Each row of a before or after table is a point. The points were changed in one or more steps. Then noise was added and the rows were shuffled. The steps act on how far a point lies along the listed directions, d1 being the first. Write out the steps. A step turns or swaps two directions, mirrors them in a line or flattens them onto one, adds a multiple of one to another, or multiplies one. Angles are multiples of 10 degrees, from the lower direction toward the higher: turns from -170 to 170, lines from 10 to 170 but not 90. Use the fewest steps. Two steps may share a direction if one is a turn and the other turns, adds or multiplies; they go together, in the order done. Otherwise the lowest direction goes first.

Directions:
(1): [ 0.23 -0.46]
(2): [0.46 0.23]
Before (10 x 2):
[[ 0.28  0.05]
 [-0.11 -0.55]
 [-0.16  0.31]
 [ 0.49 -0.22]
 [-0.35  0.19]
 [-0.01  0.34]
 [ 0.03 -0.57]
 [ 0.51 -0.30]
 [ 0.74  0.09]
 [ 0.57 -0.12]]
After (10 x 2):
[[ 0.54 -0.24]
 [ 0.53 -0.10]
 [ 0.55 -0.50]
 [-0.39  0.06]
 [ 0.59 -0.06]
 [-0.32 -0.17]
 [-0.21 -0.27]
 [ 0.20 -0.21]
 [ 0.24  0.51]
 [ 0.37  0.46]]
Steps: swap d1 and d2

Directions:
(1): [-0.54 -0.10 -0.23  0.42]
(2): [ 0.00  0.71 -0.16  0.09]
Before (11 x 4):
[[ 0.11 -0.39  0.25 -0.22]
 [-0.02 -0.34  0.04 -0.04]
 [ 0.47  0.35  0.03 -0.39]
 [ 0.37 -0.07 -0.06 -0.26]
 [ 0.16  0.13 -0.11  0.02]
 [ 0.02 -0.35 -0.07  0.21]
 [ 0.23 -0.27  0.17 -0.08]
 [ 0.31 -0.01  0.27 -0.27]
 [-0.17  0.05 -0.08 -0.03]
 [ 0.23  0.06  0.14 -0.17]
 [-1.31  0.90 -0.73  0.97]]
After (11 x 4):
[[ 0.32 -0.14  0.18 -0.13]
 [ 0.33  0.23 -0.03  0.02]
 [ 0.31 -0.06  0.25 -0.34]
 [ 0.10 -0.37  0.26 -0.14]
 [ 0.01 -0.16 -0.13  0.11]
 [ 0.02 -0.29  0.13 -0.06]
 [-1.14  1.18 -0.71  0.86]
 [ 0.25  0.12  0.07 -0.20]
 [-0.12  0.10 -0.08 -0.06]
 [-0.12 -0.70 -0.01 -0.04]
 [ 0.19 -0.39 -0.07 -0.16]]
Steps: mirror d1 and d2 in the line at 40 degrees

Directions:
(1): [ 0.11 -0.11 -0.11 -0.41  0.71  0.31]
(2): [-0.01 -0.28 -0.22 -0.62 -0.51  0.17]
(3): [-0.29 -0.52 -0.25  0.01  0.19 -0.59]
Before (11 x 6):
[[ 0.01 -0.04  0.04  0.13 -0.04  0.19]
 [-0.38  0.05 -0.14  0.38 -0.20 -0.57]
 [ 0.03  0.05  0.13  0.08  0.09 -0.29]
 [ 0.09  0.42  0.34 -0.30  0.37  0.70]
 [-0.18 -0.19 -0.20 -0.11  0.27  0.10]
 [-0.26  0.14  0.30  1.55  0.93 -1.33]
 [-0.08  0.04 -0.02  0.19  0.17 -0.21]
 [ 0.20 -0.16 -0.41 -0.35  0.26  0.04]
 [-0.09 -0.36 -0.21 -0.30 -0.16  0.08]
 [ 0.01 -0.04  0.02 -0.39 -0.11  0.47]
 [ 0.08 -0.05  0.03 -0.07  0.34  0.37]]
After (11 x 6):
[[-0.12  0.01 -0.06  0.13 -0.18 -0.25]
 [-0.21 -0.24 -0.26 -0.17 -0.09  0.05]
 [-0.04 -0.29 -0.16 -0.21  0.34  0.14]
 [-0.33  0.13 -0.11  0.44  0.26 -0.51]
 [-0.44 -0.15  0.12  1.21 -1.03 -1.56]
 [ 0.00 -0.03  0.05  0.13 -0.03  0.19]
 [ 0.04  0.00  0.07 -0.33  0.14  0.50]
 [ 0.03 -0.17 -0.04 -0.19 -0.35  0.28]
 [ 0.01  0.29  0.23 -0.45 -0.53  0.60]
 [ 0.00  0.04  0.12  0.06 -0.08 -0.30]
 [ 0.17 -0.20 -0.43 -0.39 -0.05  0.00]]
Steps: swap d1 and d2
